Rows are points. Before rounding, the points of a table are all equally far from one centre. They may lie mostly on one side of it. Write the centre, to within rounding.

Points:
[[ 3.27  0.78 -0.88]
 [ 3.64 -0.67  1.15]
 [ 3.24  0.16  1.70]
 [ 3.15 -2.42  0.04]
 [ 3.04 -1.21  1.99]
 [ 3.75 -1.12  0.53]
 [ 3.30 -2.14  0.66]
 [ 1.23  2.06  1.12]]
Centre: [ 1.01 -0.58  0.14]

Points:
[[ 2.73 -1.28  0.85 -3.74  1.71 -0.43  4.49 -3.06 -0.63 -1.48 -0.51]
 [-0.07 -1.02 -1.62  1.09  3.27 -0.58  2.95 -2.65 -1.06  2.00  1.48]
 [-1.07 -3.38 -0.32  0.00 -0.47  0.02  4.66 -2.90  1.20 -2.59  0.38]
 [-0.11 -0.97 -0.28 -2.16  3.33  0.09  4.48  1.19 -0.60 -1.64  0.97]
 [-0.48 -2.19 -0.24 -0.05  1.72 -0.86  5.37  0.13 -1.05 -0.89 -1.35]
 [ 1.22 -5.11 -1.35  0.13  1.69 -1.81  3.27 -2.53 -1.36 -2.46  1.25]
 [ 0.47 -1.07  0.69 -1.25  1.44  1.10  5.37 -0.30 -2.19 -1.03 -1.24]
 [ 2.24 -3.93 -0.10 -0.26  2.62 -2.18  4.15  0.12  0.01 -2.25  1.92]
 [-1.60 -0.78 -0.90 -1.82  0.83 -2.50  3.11 -2.38 -2.01  2.60 -0.31]
 [ 1.01 -1.66 -0.90 -2.63  1.68 -0.04  5.35 -0.40 -1.21  1.55  0.34]
 [-1.73 -1.98  1.10 -2.04  2.68 -1.71  3.76 -2.16 -1.85  0.85  0.49]
 [ 0.56 -0.91 -1.14 -2.74  1.99  1.74  4.73 -2.14 -0.84  0.90  0.90]
 [-0.44 -2.61 -1.31 -1.19  0.34 -3.64  4.20 -1.22 -0.97  0.94 -1.50]
 [ 0.91 -3.34 -0.98  0.22  2.06 -1.02  2.87 -0.94  0.33  3.77  0.01]
 [ 2.98 -3.64 -1.78  0.60 -0.03 -1.33  3.61 -0.35 -1.36 -1.79 -2.58]]
Centre: [ 1.15 -1.27  0.12 -0.86 -0.31 -0.51  0.36 -0.86 -0.33 -0.67  0.71]

Points, 25 rows:
[[-1.09 -3.82  1.41  4.30  1.88 -1.16  0.63 -0.05  1.11 -1.34  3.56 -0.52
   0.93  0.49  2.67  0.29 -0.01 -1.50  1.85 -2.61]
 [-1.62 -1.65  0.50  4.85  3.29 -0.71  1.85  0.22  1.29  0.38  4.43 -0.56
   1.24 -0.38  0.06  0.29  1.28 -1.68  0.34 -2.90]
 [-1.65 -0.72  1.06  3.48  2.27 -1.84  3.94 -0.05  1.42 -0.13  2.97  0.49
   1.72  0.01  0.08 -1.07  1.64 -1.25  0.19 -3.83]
 [-1.78 -3.03  0.87  3.06  3.92  1.04  3.33 -0.74  0.10 -0.75  2.66  1.85
   0.65  0.43  0.30 -0.80 -0.63 -1.96 -0.13 -4.39]
 [ 0.19 -3.64 -0.10  4.09  1.85 -0.75  1.45 -0.62 -0.72 -0.64  2.99  0.56
   1.11  1.21  2.11 -2.11  1.90 -2.66  0.44 -0.84]
 [-2.47 -3.36 -0.13  3.40  3.55  0.46  2.80 -0.66  0.47 -0.56  2.64  2.12
   1.66 -0.55  2.29 -1.97  2.08 -1.79  0.12 -3.54]
 [-1.72 -2.78  0.33  6.14  3.25  0.46  1.46 -0.77  1.33  0.79  2.72 -0.70
   1.80 -0.83  1.03 -0.79  0.55 -0.56  0.95 -2.89]
 [-0.85 -3.70  0.71  3.02  2.68 -1.20  2.76  0.18 -1.19 -0.73  4.60  1.86
   1.05  0.23  1.93  0.36  0.98 -2.04  0.51 -3.76]
 [-0.90 -3.92  1.07  4.47  2.00 -0.01  3.22  0.52  0.13 -0.63  3.75  0.70
   0.60  0.51  0.52 -1.01  1.20 -0.17 -0.59 -2.05]
 [-0.83 -2.21  0.86  4.10  1.14  0.52  3.13 -1.43  1.75 -1.76  3.59  1.86
   2.07  0.43  1.07 -1.53  2.08  0.77  0.15 -3.04]
 [-3.39 -2.39  0.32  4.84  2.98 -1.29  1.19 -0.21 -0.49  0.11  2.69  1.67
   1.25  0.07 -0.98 -1.21  0.01 -1.08  1.47 -2.46]
 [-2.94 -1.60  0.50  4.62  2.73  0.73  1.57  0.95 -1.36 -2.61  3.21  0.41
   2.47 -1.01  1.34 -0.60 -0.62 -0.27  1.06 -4.21]
 [-2.38 -3.62  2.09  4.54  2.18 -1.29  1.41  0.25  1.29  0.85  3.59  1.28
   1.46 -0.96  2.04 -1.59  0.01 -1.06  0.57 -2.57]
 [-0.79 -2.74  1.91  4.64  1.48 -0.24  1.98 -1.08  0.90 -0.24  3.84  1.30
   1.75 -1.31  2.55  0.05  1.86 -2.85 -0.66 -4.51]
 [-0.96 -3.84  1.59  3.92  3.65 -0.96  2.34  1.86  0.58 -0.78  3.21 -0.29
   1.19 -1.46  0.57  0.04  0.41 -0.26 -0.56 -2.78]
 [-1.84 -3.91  0.54  2.60  2.27 -1.21  1.13  0.12  0.80 -0.13  4.76  1.49
   0.74  0.00  0.79  0.21 -1.63 -1.80 -1.83 -3.72]
 [-2.07 -2.07  0.11  3.29  3.74 -1.39  1.47 -0.50  0.25 -0.77  3.58  1.57
   2.69 -0.85  1.87 -0.32  3.44 -2.31  0.25 -1.95]
 [-1.10 -4.05  1.39  3.61  2.13  0.85  1.62 -0.23 -0.08 -1.26  2.69  0.10
   1.15  0.78  2.03 -1.61  0.60 -2.84 -0.62 -3.65]
 [-0.29 -4.70 -0.16  2.41  2.35 -0.08  1.17 -0.41 -0.22  0.22  4.87 -0.52
   1.37 -0.31  1.63 -0.22  0.42 -2.12 -0.70 -3.99]
 [-1.55 -4.39 -0.49  3.26  3.39 -0.66  2.58  2.48  0.20 -0.95  2.64  0.08
   1.33 -0.77  1.84  0.02  1.30 -0.75  1.01 -3.28]
 [-0.55 -2.48  0.48  3.69  2.97 -1.08  2.62  0.68  1.10 -0.13  3.53  0.57
   2.38  0.82  0.12 -0.94  2.31 -1.61  0.13 -2.88]
 [-2.50 -2.09  0.78  2.22  2.34  0.57  2.08  0.26  1.19 -1.41  3.30  2.22
   1.71  0.20  2.58 -2.71  1.26 -1.60  1.86 -3.71]
 [-1.40 -4.27  0.01  3.99  2.58  0.08  3.05 -0.56  1.31 -1.09  2.59  1.57
   2.91 -2.54  1.59 -1.53  0.62 -2.68 -0.05 -3.17]
 [-2.44 -3.30 -0.83  2.98  3.78 -1.58  2.83 -0.10 -0.20  0.45  3.05  1.89
   2.82 -0.60  1.24 -1.50  0.59 -2.15 -0.84 -2.50]
 [-3.37 -4.10 -0.48  3.75  3.89  0.60  1.79  0.98 -0.86 -0.15  2.36  1.11
   1.51  0.17  2.92  0.35  0.97 -0.50  0.57 -2.62]]
Centre: [-0.08 -0.78 -0.55  1.94  0.77  0.42  0.58 -0.26 -0.05  0.03  1.05  1.65
  0.97 -1.77  1.47  0.53 -0.16 -0.57  0.12 -1.99]
